Each row of a before or after table is a point. One or more steps were done to the points. Then noise was added and the rows were shuffled. The steps act on how far a point lies along the listed directions, d1 being the first. Write out the steps. A step turns or swaps two directions, mirrors them in a line or flattens them onto one, adds a multiple of one to another, or multiplies one. Angles are multiples of 10 degrees, from the lower direction toward the higher: turns from -170 to 170, lines from 10 to 170 but not 90. Use the fewest steps. Two steps may share a direction if one is a turn and the other turns, adds or multiplies; they go together, in the order done. Otherwise the lowest direction goes first.
(in the rows, 128 means zero)

Directions:
(1): [108  94  85]
(2): [120 176  94]
(3): [ 73 133 149]
Before (11 x 3):
[[ 96 116 115]
 [194 168  96]
 [124 159  61]
 [130 110 153]
 [108 136 147]
 [211 111 157]
 [169  90  82]
 [117 182 166]
 [136 106 152]
 [116 170 131]
 [132  97 102]]
After (11 x 3):
[[138 142  90]
 [167 202 148]
 [ 95 119 119]
 [139 104 140]
 [129 110 108]
 [196 133 189]
 [167 125  73]
 [111 159 194]
 [ 96 195 117]
 [ 98 131 158]
 [139 100 145]]
Steps: swap d1 and d3

Directions:
(1): [ 93 115 130 117 147  57]
(2): [106  90 106  94 174 163]
Before (14 x 6):
[[126  97 111  86 184 195]
 [113  86 105 103 179 218]
 [148 124 132 153 149 144]
 [162 155 136 164 113  96]
 [163 180 143 157  83 162]
 [164 168 142 181  84 150]
 [153 188 134 169  70 174]
 [114  77 113  99 164 158]
 [141  87 104 102 154 219]
 [129  84 104  88 173 195]
 [ 91 135 128 121 142 113]
 [131  91 118  92 167 202]
 [141 153 132 148 136 102]
 [ 99 111 112 105 148 197]]
After (14 x 6):
[[120  80 107  86 178 176]
 [100 137 129 123 139 128]
 [125  80 106  96 165 184]
 [148 164 144 175  91 120]
 [144 154 129 149 133 109]
 [143 123 133 152 153 134]
 [119  92 112  84 189 177]
 [118  87 118  87 173 182]
 [162 152 136 163 114  98]
 [116  78 114  97 162 158]
 [146 176 144 152  94 128]
 [102  81 106  98 184 192]
 [133 180 135 163  80 134]
 [ 92 110 112 102 153 177]]
Steps: multiply d1 by 0.4

Directions:
(1): [ 99 157 100 165 135  59 123 104]
(2): [ 91 121  77  76 134 149 128  83]
(3): [ 98 188 159  83 155 120 135 158]
(4): [163 161 113 150 166 153 187 103]
(5): [168 175  85 126 116 145  75 145]
Before (13 x 8):
[[151 160 182 198 173  65 196 138]
 [142 158 130  71 147 162 144 150]
 [ 78 106 104 110 130 165 151 104]
 [145 186 190 135 125 100 102 203]
 [164 172  87 123 135 156 146 151]
 [148 193 171 148 138 116 129 187]
 [126 198 144 130 171  95 118 152]
 [138 195 174 166 138 102 162 162]
 [ 99  59 112 139  90  93  93 105]
 [120  61 121 106  96 154 129 105]
 [ 68  79 134 152 130  97 162  93]
 [132  92 157 190 112  92 157 108]
 [ 76 128 108 125 126 112 148 102]]
After (13 x 8):
[[115 115  72 123 114 138 134  64]
 [136 154  53 132 121 155  99 101]
 [144 159 100 150 108 155  86 161]
 [124 129 148 154 132 101 165 157]
 [163 104 109 130  83 154  84 135]
 [ 77 151  70  92 179 101 181  53]
 [ 94 163 159 110 185  99 158 128]
 [137 175  95 144 118 132 119 136]
 [ 58 120 180  66 151 119 178 126]
 [163  91 102 139 103 143 102 119]
 [ 64 161 129 101 150 115 182  92]
 [132 148 161 101 133 118 128 173]
 [ 61 133 161  95 155 115 183 116]]
Steps: flatten d1 and d4 onto the line at 40 degrees; turn d2 and d5 by 130 degrees

Directions:
(1): [ 69 186 146 117 166 140 132 128  90]
(2): [162 158 139  82 155  81  90  91 146]
(3): [146 169 139 111 104 196 142 104 172]
(4): [149 140 166 168 103 105 167  74  94]
(5): [196 137 138 140 177 157 132 161  94]
(6): [129 175 121 198 123 112  90 149 159]
Before (14 x 9):
[[147 217 166 108 167 140 144  70  97]
 [137 127  87 158 138  46  46 167 168]
 [134 140 168 121 154 142 159  99  84]
 [107 116 105 133 137  81  71 166 125]
 [146 101 102 195 125  69 125 131 137]
 [184 156 155 122 151 156 135 130  76]
 [129 156 138 117 122 164 138 131 137]
 [157 174 120 152 138  89  68 133 129]
 [152 141  96 151 126  95  53 132 210]
 [ 98 161 184 134  94  98 143  69 115]
 [195 131 147  98 136 147 159  98 126]
 [133 169 161 107 145 130 153  76 101]
 [131 181 159 169 139 162 159  88 120]
 [119 145 112 161  99  71  74 176 174]]
After (14 x 9):
[[ 84 107 122  80 147  85 140 117 100]
 [ 61  97 101 134 133 127 137 160 107]
 [169 163 105  98 183 151 107 137 170]
 [196 205 161 141 147 154 119 154 127]
 [145 170 136 126 166 174 129 155  77]
 [ 57  79 102 139 149 139 162 179  59]
 [ 79 122 115 159 138 114  90 204 135]
 [ 79  69 116 110 122 136 138 151 131]
 [182 231 159 129 165 191 127 122 123]
 [168 204 164 157 191 145 121 112  95]
 [157 182 146 132 117 190 123 121 139]
 [122  64  99 150 161 115 135 171 100]
 [123 106 132 146 121 107 144 131 101]
 [106  76 121  74 126 139 147 138  81]]
Steps: turn d1 and d2 by -100 degrees; turn d3 and d4 by 150 degrees; turn d5 and d6 by -80 degrees

Directions:
(1): [137 143  94  70 192 125 167 107 143 109  94]
(2): [140 145 115 134 156 193  62 111 168 156 124]
Before (13 x 11):
[[151 181 105  93 203 160 116 125 178 138 114]
 [131 129  94  81 167 132 171 109 133 110  99]
 [ 88  96 195 146  54   7 233 156  74  83 135]
 [109 113  95  96 158  78 211 116 116 108 114]
 [149 144 106  87 181 178 101 109 169 139 105]
 [108 131 139 113 111 101 112 140 122 135 149]
 [135 115 165 191  95 178  48 139 125 179 184]
 [119 112 138  87 108  62 184 147 111  84 125]
 [115 109 131 171 118 141 123 115 120 138 150]
 [121 124 101 108 194 126 153 121 153 110  88]
 [139 128 132 148 127 184  70 119 157 149 139]
 [154 116 120 105 183 145 150 105 145 119 104]
 [148 130 141 130 134 151 137 140 158 118 123]]
After (13 x 11):
[[135 116 155 166  84 163  65 143 139 157 153]
 [137 131 109 139 138 192  79 112 157 152 123]
 [122 101 158 161  72 107 132 149 103 126 159]
 [118 121 120 168 152 172  74 128 164 145 113]
 [147 127 151 144 119 147 134 145 154 120 131]
 [111 104 116 146 130 112 166 114 106 117 139]
 [138 146 101  62 183 146 120 114 172 111 100]
 [149 110 142 156 139 174  91 115 147 145 136]
 [115  89 166 140  86  58 193 158  62 118 171]
 [111 134 124  94 134  97 127 134 128 131 136]
 [140 157 157 180 103 161  63 157 152 162 165]
 [126 137  80 113 196 173 108  91 170 152 112]
 [129 158  98  28 244 108 215  80 175  90  48]]
Steps: turn d1 and d2 by 100 degrees

Directions:
(1): [128 105 182 108 108 123  74 151 132  89  71  79 161 119]
(2): [168 124 122 193 117 149 120  93 157 110 142 145 210 137]
(3): [157 142 148 140 106 145  96 202 136  98 184 149  99 171]
Before (12 x 14):
[[120 154  90 161 132 133 175 122 138 173 185 178  79 146]
 [171 147 119 168 121 145 115 135 142 119 191 164 134 161]
 [154 143 103 163 132 122 138 100 140 125 143 147 172 128]
 [132  99 116 157 134 127 130  70 140 114  98 134 206  96]
 [142 162  85 121 155 124 175 123 121 169 180 163  63 136]
 [132 120 136 142 124 140  99 165 136 105 145 135 132 156]
 [136 141 163  95 120 122  95 190 125 116 149 125  74 156]
 [ 98 124 140 110 137 110 130 136 115 130 127 125 112 119]
 [136 139 127 134 120 129 137 154 138 134 145 146 104 160]
 [132 154 116 106 139 132 146 148 126 134 178 163  67 146]
 [118 140 106 121 133 112 149 130 120 130 155 136  80 144]
 [123 127 131 122 123 122 110 150 133 118 118 126 144 145]]
After (12 x 14):
[[179 158 119 153 119 156 122 165 146 104 225 189 101 176]
 [ 99 129 120 121 144 113 149 120 115 144 141 138 118 116]
 [201 143 164 176  87 160  56 206 155  68 209 154 136 193]
 [160 145 140 152 104 143 115 184 148 111 174 161 108 186]
 [184 159  95 181 137 145 152 110 152 142 195 178 142 148]
 [139 140 101 158 129 126 146 125 134 119 175 148 111 157]
 [145 126 134 144 126 113 112 105 138 109 101 113 187 119]
 [142 131 153 134 110 147  80 225 135  88 177 145  96 187]
 [168 164 153 120 108 144  89 249 131 104 234 176  32 207]
 [122 134 132 115 124 118 108 167 128 121 134 131 120 151]
 [162 144 113 208 110 152 135 124 169 130 188 176 155 161]
 [ 85  79 127 108 151 103 134  34 124 130  19  88 210  47]]
Steps: turn d1 and d2 by -60 degrees; multiply d3 by 2.5

Directions:
(1): [154 174 120  95 120  92 150 172 106  55  80 148 154  94 111 129 143 173]
(2): [129  92 117 196 137 101 138 144 126 163  88 103 195  70  98 153 133 101]
(3): [207 144 102 112 129  96  99 144  98 131 177  88 131 124 100  79 104  78]
Before (8 x 18):
[[109  91 154 184 149 141 130 105 141 157 126 109 145  98 113 147 107 113]
 [ 88  66 142 237 142 139 125  79 153 235 154 109 190 119 129 150 129  80]
 [ 92  53 138 216 150 171 113  78 158 249 171  91 117 138 130 128 121  60]
 [152 150 129 138 108  83 135 148 116 135 129 109 159 114 120 108 138 114]
 [173 167 107 121 140 118 134 155 105  65 136 147 134  99 108  93 133 134]
 [ 82  89 162 152 121 176 114  93 155 158 151 140 108 149 162 155 115 114]
 [ 98 143 140  94 123 117 173 131 134  64  72 171 129 139 115 139 136 203]
 [110 105 114 154 127 134 124 127 118 161 118 105 130  96 129 132 118 124]]
After (8 x 18):
[[145 154 147 119 141 105 147 145 116  69  96 133 142  88 103 131 115 162]
 [128 144 110 112 117 121 132 145 104 109 107 122 120  94 126 122 125 159]
 [166 188 127 132 118  64 164 174  99  52  75 156 223  65 100 132 158 182]
 [138 111 135 164 120 110 132 150 123 119  97 119 179  74 113 152 123 113]
 [112 103 136 115 132 147 128  79 143 149 169 130  84 188 126 106 102 127]
 [123 160 143 110 100 109 141 126 129 122 139 134 119 151 148 112 140 138]
 [157 153 109 162 135  66 174 194 104  83  41 130 206  34  78 138 160 160]
 [118 132 128 137 144 174 122 100 136 125 178 150  83 154 144  99 126 118]]
Steps: turn d1 and d2 by -120 degrees; multiply d3 by 0

Directions:
(1): [143 115 129  82 195 123 130 117 177 188 159 132 153 109  88 185 100 164
 156 119]
(2): [118 109  87 126  72 144  96 139 129 166 162  76 143 161  88 116 197 182
 133 143]
(3): [ 88 126  91 162 126 104  73 127 185 166 143 116  64  87 142 147 131  75
  96 125]
(4): [163 141  60 152 165 123 133 149 138 162 110 202 141 117 149  71 175 131
 165 116]
(5): [114 149  79  91 155 133 183  79  81 135 162  84  69  99 160 100 122 158
 126 120]
(6): [130  77 124 150 148  86 143 147 147  88 159  88 159  99 180 128 138 126
 173 206]
Before (14 x 20):
[[ 97 136 212 117 105 132 128 124  89  73 125  86 116 142 113 149  93 101
  100 135]
 [187 122 173  94 192 114 198 145 119  75 104 165 206 133 135 146  98 150
  182 165]
 [110  93 115 133 142 131 149 137 102 130 170  94 129 132 161 130 151 142
  165 175]
 [116  81 132 126  98 103 109 124 153 121 159  68 168 144  96 168 144 141
  158 193]
 [136 120 243 121  78 127 153 108  69  56 114  94 183 194 132 165 100 150
  120 146]
 [135 135  76  97 136 129 132 109 120 183 161 108 130 125 113 116 133 171
  155 131]
 [111 136 128  88 142 135 160  94 126 134 153 113 101 119 126 151 100 142
  118 111]
 [115 140 129  98 129 131 156 105  75  88 126 134  85 120 142  93 132 122
  112  99]
 [136 128 171  74 175 113 199  98 105 100 165  47 122  99 161 164  60 151
  146 166]
 [ 89 113 105 130 102  92 146 109  73  68 172  34  94 110 203 107 160 122
  143 186]
 [120 107 169 128  60 148 137 166 116 115 120  99 174 166 103 131 149 163
  132 169]
 [123 133 156 151 129 118 150 106 100  56 148 104 111 129 142 100 113 122
  113 124]
 [133 104 249  97 140 131 208 127  70  13 131  71 172 148 141 150  61 169
  132 164]
 [115 109  93 121 131  96 154 106  90 105 162  50 137 104 185 119 158 152
  129 165]]
After (14 x 20):
[[152 126 119 100 121 131 129 131 122 159 146 117 180 151  98 127 133 174
  171 142]
 [136 135 159  95 128 142 156 119 126 121 126 149 151 152 102 154 103 154
  132 109]
 [136 145 147 156 131 127 144 110  92  69 138 134 122 137 129  88 123 121
  113 104]
 [ 87 137  84 125  85 145 144 126 118 162 150  78  75 114 135 106 153 151
  107 141]
 [158 122 119 127 117 118 146 138  88 104 116 121 203 147 153 104 174 162
  147 143]
 [ 99 167 166 119 120 142 126 114  86 108 117 117  83 132 115 123 109  96
   92 100]
 [128 128 165 103 119 133 154 127  72  72 105 144 127 141 131 101 128 127
  126 107]
 [175 160 160  80 177 136 190 120 100 129 123 130 156 133 132 137  86 158
  160 120]
 [148 125 139 141  89 123 134 157  69  69 111 139 182 172 155  87 184 143
  169 154]
 [115 114  77 128 117 112 107 112 152 166 148 104 128 134  94 134 166 138
  149 151]
 [130 104 120 136 143 144 147 148 100 137 146 133 152 151 148 116 158 146
  176 161]
 [142 153  73  90 220 106 208  93 117 126 148 119  83  70 179 123 101 137
  146 143]
 [115 162 129  93 177 142 213  88  66  97 139 101  61 102 167  96  91 158
  102  95]
 [100 170 118 111 114 123 159  55  67 135 142  89  45 127 172 121 117 134
   87  93]]
Steps: mirror d3 and d5 in the line at 140 degrees; flatten d4 and d6 onto the line at 50 degrees

Directions:
(1): [187 149 115  93 125  81 141  88 105 150 134 130 186 116 133 110 168 168
 152 189 124 160 138  60]
(2): [101 108 149 121 139 106 152 142 181  95 153 133 207 138 167 111 159 157
 176 129 121 144 119 214]
(3): [149 131 167 134 101 119  96  94 189 182 154  80  95 130  53 171 143 143
 165 158 124 122 100 160]
(4): [135 110 103 116 115 147  20  84 116 133 181 116 180 129 174 144 101 140
  89 108 118 107 101 132]
(5): [ 80 148  62 151 154 197 133  96 114 160 121 147 115 143 115  94 183 170
 129 149 166 139  73 145]
(6): [106 147 100 144  65  84 103 124 114 137  38  81 115 131 163 148 165 156
 113 101  92 167 135 156]
Before (12 x 24):
[[107 127  87 132 136 133 158 172 108  99  97 155 106 148 167 107  88  85
   92  83 133 121 158 122]
 [110 139 130 174 175 180 169 144 133 153 160 157  47 131  77  91 123 110
  142 141 148 127 124 163]
 [156 119 173  90 176 104 171 144 163 106 197 170 194 116  95 103 132 160
  163 169 148 116 131 127]
 [167 118 208  93 137  84 231 167 193  97 148 132 148 122 105 111 128  90
  197 160 136 108 161 151]
 [ 91  96 134 166 142 184  73 137 123 116 159 134  84 148 124 115  73 100
   81  84 127  91  91 149]
 [ 32 127  92 168 154 162  98 161  90  83  80 167 109 146 186  90 134 123
   90  79 130 128 119 171]
 [162 155 179  97 105  46 124 212 117  70  76 120 131 126 187 143  68  85
  120  79  91 135 178 119]
 [118 130 164 119 165 166 146 114 171 133 197 135 153 142  88 107 117 150
  168 155 159  91  69 153]
 [117 123  94 145 139 174 178 157  59 121  73 162  59 150 157 112  90  93
   80 105 157 113 159  93]
 [124 104 170 107 202 189 162 141 181 100 229 193 142 127  73 112 109  88
  162 145 179  85 108 144]
 [102 135 106 129 142 144 121 135 110 121 118 139 117 127 124 118 139 132
   88 129 136 126 138 125]
 [157 136 194 118 160  82 242 163 173  84 152 143 165 115  97  90 135 127
  198 176 138 124 159 144]]
After (12 x 24):
[[136 132  90 134 137 158 185 142  53 130  75 161  80 146 158 107 102 104
   89 125 155 126 161  68]
 [110 138 105 125 141 139 119 129 107 123 120 140 122 125 125 116 143 134
   94 132 137 128 137 117]
 [143 108 166  97 203 178 169 131 174 107 232 193 157 125  73 109 119  96
  169 163 179  94 109 125]
 [ 69 141  84 146 155 131 108 136  74  96  82 170 145 138 189  81 158 148
  106 120 126 148 124 127]
 [139 129 201 128 163  96 237 175 181  78 151 145 147 116  93  94 123 113
  192 159 138 114 155 166]
 [131 113 125 140 139 148  84 107 107 135 163 135 129 138 125 101 103 131
   98 129 124 115 100  99]
 [127 135  83 118 135 115 162 157 100 107 100 157 128 143 170 103 104  99
  102 105 132 133 162  98]
 [132 145 123 158 173 164 175 128 127 163 163 159  71 125  77  85 138 127
  153 165 143 139 130 136]
 [158 116 209  98 138  91 228 171 196  94 145 134 142 125 104 115 123  85
  193 151 137 104 161 161]
 [119 129 160 118 167 164 145 113 170 134 196 133 157 141  88 107 119 154
  169 156 155  94  70 147]
 [129 114 178 103 176 124 167 159 170  97 195 173 171 121  95 110 116 147
  152 146 152 102 126 153]
 [170 158 174  93 105  40 127 210 114  72  76 120 136 123 186 142  73  91
  122  89  91 139 179 108]]
Steps: multiply d1 by 0

Directions:
(1): [ 59  74 198  97 112 194 162 146 203 143 155  82 138 112 157 133  99  99
 155 151 105 182 130  84 164 158 110 152 157 133 143  84  97  87 111 122
 128  95 123 112 101 124 138 105 139 123 137 156]
(2): [148 165 124 131  71 148 140 103 161 145  98 142 190 109 117 128 139  75
 122 110 104 131  96 176 108 195 195 164 101 126  95 137 173  72 150 142
 136 100  96 105  61 140 141 177 134 148 105  87]
(3): [120 148 108 116  99 152  84 103 187 128 115 138 112 160  68  96 117 117
 145  83 238 112 129 131 161 112  61 136  92 134 160 113 149 154 129 157
 165  76 126 125 104 154 124 145 187 102 121 158]
(4): [135 116 160 138 113 114 135 113 163  78   7 139 151  89 123 144 168 190
 166 145 119  88 152 104 107 119 123 168 160 139 139 177 104  99 149 171
 131  97 161  89 165 102 130 124 132 126 100 174]
(5): [ 94 173 135 114 128 120 168 158  79  82 117 150 104  85  85 187 134 154
 153  81 117 198 119 133 151 129 171  68 157 105 124 108 147 174 122 112
 131  31 100 127 129 152 141 140 121 107 105 154]
Before (12 x 48):
[[156 159 106 118  91 141 117 108 135 124  88 138 161 126 116 104 140 107
  117 117 170  95 113 159 111 146 146 163  97 132 121 139 167 110 165 145
  127 112 119 108  99 138 120 155 150 145  95 103]
 [130 121 142 151 133 110 148 121 114 119 110 126 149 108 150 145 153 118
  127 133  83 125 121 135 100 140 155 128 150 131 123 147 115 110 133 127
  129 118 129 122 140 121 136 125 110 135 111 124]
 [128 125 115 118 146 131 123 148  95 131 181 122  92 151 117 115 104 118
  116 126 135 171 123 117 144 127 103  92 122 108 128  92 133 158 128 101
  141 129 105 162 128 150 118 115 120 117 144 121]
 [155 127  92 144 116 128 100 111 122 132 131 127 133 142 151 118 124 106
  115 152 139 103 125 152 104 134 145 133  92 138 123 145 146 125 130 146
  140 181 125 145 121 125 103 135 127 150 141 106]
 [149 112  93 127 129 136  87 104 149 168 161 121 123 188 129  81 120  96
  105 130 176  96 114 146 110 135 102 141  91 146 140 134 152 143 124 132
  138 173 135 138 107 137 121 132 151 139 141 114]
 [121 100 141 125 100 174 113 111 189 157 140  93 148 144 137  94 119  93
  118 137 149 127 125 113 145 143 102 175 103 159 132 116 118  99 125 125
  142 156 152 116 119 131 119 132 151 130 126 124]
 [109 109 138 110 154 157 141 104 150 139 145 114 103 154 134 122 117 127
  138 133 142 137 149  95 122 113  96 146 126 134 152  88 111 150 116 119
  133 136 142  99 140 128 117 102 142 126 140 141]
 [177 155 109 146 102 101 145 110 112 127  88 141 178 116 134 134 154 124
  129 132  72 108 106 158  82 181 202 153 122 141  92 174 144  94 155 138
  109 146 140 108 107 123 147 177 108 153 109  83]
 [179 189  85 126  99 116 131 103 112 111 101 169 138 128  97 140 149 117
  129 113 143 103 125 168 106 139 172 119 101 134 107 151 169 131 146 138
  135 117 116 131 117 142 142 169 125 137 109  98]
 [122  79 126 125 153 126 104 122 151 143 139 122 119 161 154 103 125 152
  114 176 140  99 139  95 138 109  74 141 141 125 141 118  83 141 110 132
  132 197 156 138 163 105 112  88 125 123 160 149]
 [167 176  93 151 160  78 131 148  13 137 159 144 104 131 144 163 137 137
  103 120  88 142 124 165 109 129 181  60 144 106 104 141 135 166 129  89
  101 178 108 165 143 136 130 125  88 134 124  91]
 [171 143 115 138 108 118 129 108 144 135  89 144 168 123 115 120 138 113
  106 126 122  98 120 158 109 161 152 154 100 132 113 140 161  96 145 142
  130 115 124 113  97 130 120 167 130 143 121  99]]
After (12 x 48):
[[115  89 133 112 118 167 116 118 179 172 174 101 134 171 147  93 109  79
  117 142 146 133 111 128 125 158 111 152 114 146 139 113 141 119 115 124
  132 148 127 127  92 135 129 124 150 138 141 123]
 [140 129 106 124 151 123 119 145  85 134 178 127  97 153 118 112 108 119
  112 128 132 159 121 126 135 124 109  93 117 110 126 100 137 158 131 100
  139 143 108 165 132 149 118 119 116 122 142 112]
 [166 122 128 142 112 112 148 114 129 140 106 120 176 120 160 126 147 121
  130 158  57 106 115 138  86 177 184 166 132 148 100 169 121  78 147 134
  102 174 151 108 114 109 144 159 103 156 123  88]
 [104 127 135 106 150 158 150 111 140 124 139 120 100 143 115 135 121 131
  149 114 145 155 144 100 130 113 109 132 129 126 150  81 121 161 116 119
  138 103 134  97 136 138 120 110 144 119 131 149]
 [146 139 124 115  90 154 129 110 152 134  96 124 173 123 139 101 136  96
  115 135 148 100 114 150 109 160 151 179 105 137 121 135 157  86 163 141
  121 123 122 104  94 129 120 149 142 153  99  97]
 [ 87  79 148 108 139 154 122 134 171 132 141 114 112 147 139 116 113 146
  136 160 150 140 135  82 164 119  71 131 154 120 150  93  82 145 101 130
  139 142 145 130 147 118 118  88 140 110 153 173]
 [161 121 132 133 110 131 138 115 158 144 100 128 173 118 135 119 130 105
  106 144 102 107 119 146 111 170 150 162 111 136 113 134 145  76 141 138
  125 128 126 110  96 123 122 155 125 149 127  99]
 [182 137  93 161 171  82 107 137  42 164 174 122 110 161 178 125 127 127
   89 159  93  99 138 150  98 117 144  93 131 123 112 149 112 141 128  96
   97 247 129 167 156 117 118 104  88 145 146  82]
 [130 119 138 154 140 107 144 123 112 117 113 124 142 112 151 140 153 123
  125 136  92 119 125 132 102 129 143 125 151 133 125 149 110 116 131 128
  128 125 132 125 146 120 132 121 113 133 116 129]
 [129  99 124 134 112 155 118 120 152 139 144 105 138 134 172 119 114  92
  124 169 121 125 127 130 115 149 140 146 106 141 127 129 130 105 122 141
  133 177 127 137 110 121 107 122 127 152 147 115]
 [187 156  94 130  99 128 124  94 138 139 110 151 157 144 132 116 144 103
  120 147 129  78 130 158  94 146 158 153  94 146 107 159 152  98 148 139
  124 172 129 130 114 126 137 160 121 151 121  84]
 [ 90 113 161 112  96 183 144 131 176 137 140  95 143 116 125 128 119  97
  138 119 128 176 120 109 161 157 131 151 125 150 129  98 124 110 120 114
  140 101 135 111 113 142 130 135 145 121 115 136]]
Steps: turn d1 and d5 by 60 degrees; turn d2 and d3 by -20 degrees; add 0.3 times d4 to d3
